Rows are points. Two turns around zero, p and q, are shown by what they do to some points. Write where each new point lands after one turn and then the other. Backwards means that the second turn is done in reverse. Each puzzle has new turns, and all numbers are rounded.

Turn p:
[ 0.04 -0.33  1.06] -> [-0.18 -0.80  0.75]
[ 2.93  1.53 -1.69] -> [ 3.43  1.14 -0.85]
[-1.37  0.90  0.26] -> [-1.06  1.04  0.75]
[-1.61 -2.09  0.36] -> [-2.20 -1.36 -0.65]
Turn q:
[ 1.56  2.86 -1.06] -> [-3.01 -0.49 -1.56]
[ 1.02  0.71 -2.26] -> [-1.57  1.56 -1.32]
[-0.55 -1.04  1.55] -> [ 1.26 -0.70  1.31]
[-1.99 -1.10  1.06] -> [ 2.40 -0.66  0.30]
[-0.05 -1.43  0.71] -> [0.93 0.30 1.26]
Where do these land?
p, then q: [1.09 2.29 1.65] -> [-1.26 -1.94  1.95]
p, then q: [0.66 0.65 1.21] -> [-0.21 -0.68  1.35]
q, then p backwards: [-2.35 -0.03  0.16] -> [ 2.15 -0.52 -0.81]
q, then p: [ 1.82 -0.37  1.23] -> [-1.34 -0.79  1.59]
q, then p: [-0.20 -0.98 -3.07] -> [1.26 2.97 0.17]
p, then q: [-1.02 -1.55 -1.19] -> [ 0.99  1.21 -1.55]

Turn p:
[-0.92  0.03 -0.92  1.03] -> [-0.75  1.09  0.81 -0.57]
[-1.02  1.27  0.86 -0.60] -> [-1.47 -0.75 -0.18  1.00]
[ 2.96 -0.94 -2.16 -1.78] -> [ 3.18 -1.89  1.22 -1.52]
[-0.65 -1.67  2.90  0.79] -> [-0.26  1.30 -3.19  0.56]
[-1.15 -1.46  0.16 -0.37] -> [-0.64  0.17 -1.17 -1.35]
[ 0.77  2.76 -0.84  0.93] -> [-0.06  0.08  2.50  1.87]
Turn q:
[-1.72 -1.60 -0.27  0.71] -> [-1.79 -1.40  0.65  0.70]
[ 1.47 -2.45  0.97 -0.94] -> [-1.17  1.18  1.98 -1.82]
[-0.76  1.04 -0.22  1.93] -> [ 0.74 -0.70 -0.09  2.09]
[-0.37  3.84  0.32 -0.54] -> [ 1.85  0.97 -3.13  1.05]
[ 1.38 -0.84 -0.79 -1.16] -> [ 0.37 -0.03  0.61 -2.02]
Where do these land?
p, then q: [ 3.09 -2.91  1.21 -2.17] -> [ 2.04 -0.89  2.38 -3.68]
q, then p: [ 0.68 -1.61 -1.58 -0.55] -> [ 0.16 -1.32 -1.92 -0.65]
p, then q: [-1.24  1.12  0.03  2.36] -> [ 0.32  0.38 -1.63  2.33]
q, then p: [-2.38  0.31 -0.16  0.30] -> [-0.60  1.68  0.40 -1.60]
p, then q: [-0.31  1.66  0.39 -0.31] -> [-0.86 -0.28  0.73  1.33]
q, then p: [0.15 1.43 0.10 0.35] -> [0.94 0.43 1.03 0.25]
